Rows are points. The window is the flat piece filled in between its corners: a triangle in 3 columns, a solid with four corners in 4, and so on. A path goes straight from each point to the next, and from the last back to the first. List the points from which the path goes on through the window.

Window (3 x 3)
[[-0.1  7.7  1.9]
 [ 4.3 -4.2 -3.8]
 [-0.4  0.1  0.5]]
Path:
(1): [ 8.0 -5.5 -0.9]
(2): [ 7.2 -6.6 -1.7]
(3): [ 3.5 -9.0 -8.1]
(4): [ 1.9 -3.9 -6.6]
(5): [ 4.2 -4.4 -1.0]
(6): [ 3.3 -0.8  1.5]
(7): [ 2.1 -0.5 -5.7]
(8): [-3.0  7.6 -2.0]
(9): [-0.8  5.9  5.0]
(10): [5.0 0.1 1.6]
(11): [-1.3  5.0 -4.8]
(12): [ 2.7 -3.1 -4.9]
(13): [ 5.5 -3.9 -1.2]
(14): [0.6 4.7 4.0]
(15): [-1.6  5.6 -4.7]
(16): [ 1.3 -1.6 -6.5]
Through the window after points: 6, 12, 14

Window (6 x 6)
[[-6.1 -3.1 -2.6 -5.4 -2.4  2.4]
 [ 0.8 -3.5  5.5 -0.7  5.4  0.7]
 [ 2.3 -0.4 -8.8 -4.5  5.0  1.4]
 [10.1  1.3 11.0  2.3 -8.4  1.4]
 [ 4.6 -5.6 -3.7  7.4  3.2 -1.1]
 [-2.3  3.4  7.2  2.1 -5.2  5.5]]
Path:
(1): [ 4.3 -6.1  1.4  2.7  0.5  7.0]
(2): [ 4.4 -3.9  6.7 -3.7 -0.5  9.4]
(3): [-1.3  2.3  3.1 -2.4 -4.1 -0.6]
(4): [-2.8 -1.2  0.1  2.1 -0.4 -0.4]
(5): [ 0.8 -2.1  2.0 -3.2  2.5 11.1]
(6): [-2.2 -5.5 -0.4 -5.5 -2.0  6.6]
(7): [-3.4  1.2  0.7 -0.4 -1.4 -3.1]
(8): [ 1.0 -0.2  0.7  2.2 -2.5 -0.9]
(9): [ 3.9 -2.3 -2.1  2.3 -2.5  7.3]
(10): [ 7.1 -5.0 -1.6 -1.1  1.1  9.5]
(11): [ 5.4  2.7  1.6  2.1 -0.2 -2.4]
(12): [-2.8 -0.7  2.4  0.8 -1.7 -3.4]
(13): [ 4.6 -4.5  1.1  4.0 -0.4 11.0]
(14): [-1.4 -6.1 -1.5 -5.4 -4.3 10.2]
(15): [ 0.4  4.0  1.6  1.3  0.8 -4.8]
(16): [ 2.0 -1.4 -5.5  4.9  6.0 -8.4]
Through the window after points: 6, 14, 16

Window (8 x 8)
[[  2.6   4.5  -2.5   3.7  -6.4   1.9  -3.8  -8.2]
 [  2.8  -8.4   5.3   3.7   1.6  -0.9   0.9  -1.6]
 [  9.9  -0.6  -1.0   0.0   2.5  -1.2  -3.2  11.8]
 [  0.1  -1.8  -2.9  -7.4 -10.4  -4.9   0.6  -2.0]
 [ -3.8   1.4  -3.6  -1.0   4.3  10.4   3.3   2.4]
 [ -5.6  -6.1  -9.2  -8.2   1.1  -3.1   2.7   3.8]
 [  3.0   0.9   6.8  -1.4   7.1  -3.3  -6.0   1.2]
 [ -7.1   7.0   1.3   0.2   3.3  -3.1  -1.1   8.1]]
Path:
(1): [ 1.7  1.9 -2.2 -0.8 -2.2 -6.3  4.8 -1.5]
(2): [-4.8 -0.5  0.4 -6.6 -6.1  2.3 -8.4  3.7]
(3): [-2.4 -3.9  6.9  0.2  2.4 -1.0 -5.8  4.7]
(4): [ 5.0 -0.9  1.8 -0.7  4.8 -2.7 -0.2 -2.1]
(5): [ 0.7  6.6 -2.7 -2.7  1.8 -2.0  7.5  1.6]
(6): [-2.5 -3.0  0.5 -2.9  0.5 -3.2 -4.6  8.7]
(7): [-4.0 -0.1 -4.8 -1.0 -5.7  4.3 -7.7  0.1]
(8): [ 3.1  0.4 -2.4 -1.9 -6.4 -3.3  3.2 -1.9]
(9): [ 5.9 -0.1  2.3  1.1  3.6 -1.8  0.9  2.6]
(10): [  2.5  -3.2   5.0   0.6  -4.5   2.6 -10.8   4.6]
(11): [-1.2 -4.3  1.0 -0.8  3.0  2.3 -5.4  2.3]
(12): [ 0.6  4.2 -0.1 -1.3  2.6 -3.8  9.1  0.8]
Through the window after points: 1, 3, 11
